Every row gives one point. Two turns around zero, p and q, are shown by what they do to some points. Write where each new point lands after one turn and then the other. Backwards means that the second turn is done in reverse. Each puzzle has new turns, and all numbers are rounded.
In the rows, 128 means zero.

Turn p:
[134, 86] => [162, 102]
[131, 99] => [150, 109]
[102, 165] => [84, 136]
[145, 162] => [116, 164]
Turn q:
[124, 147] => [134, 147]
[92, 142] => [103, 157]
[168, 95] => [147, 80]
Where do these land?
p, then q: [132, 97] => [140, 99]
p, then q: [144, 194] => [125, 196]
q, then p backwards: [141, 107] => [112, 109]
p, then q: [123, 138] => [120, 136]
p, then q: [101, 103] => [109, 97]

Turn p:
[173, 155, 97, 115] => [170, 101, 91, 123]
[160, 108, 111, 110] => [132, 85, 120, 119]
[84, 118, 146, 151] => [95, 163, 147, 143]
[159, 135, 118, 110] => [152, 103, 117, 115]
[103, 119, 160, 166] => [112, 157, 162, 159]
[77, 127, 177, 131] => [104, 178, 171, 118]
[139, 134, 88, 112] => [131, 110, 88, 118]
Turn q:
[137, 31, 107, 118] => [101, 44, 145, 84]
[100, 157, 116, 139] => [106, 157, 125, 151]
[125, 172, 140, 118] => [143, 171, 117, 135]
[119, 124, 139, 149] => [128, 125, 148, 144]
[122, 156, 139, 108] => [136, 162, 122, 119]
[153, 88, 141, 129] => [146, 88, 141, 111]
[141, 168, 113, 136] => [137, 148, 97, 153]
Where do these land?
p, then q: [92, 99, 112, 152] => [91, 149, 151, 154]
q, then p: [131, 175, 101, 115] => [138, 143, 76, 139]
p, then q: [160, 93, 111, 89] => [108, 93, 144, 81]
p, then q backwards: [149, 160, 160, 154] => [142, 152, 173, 149]
p, then q backwards: [107, 113, 156, 131] => [93, 122, 142, 130]
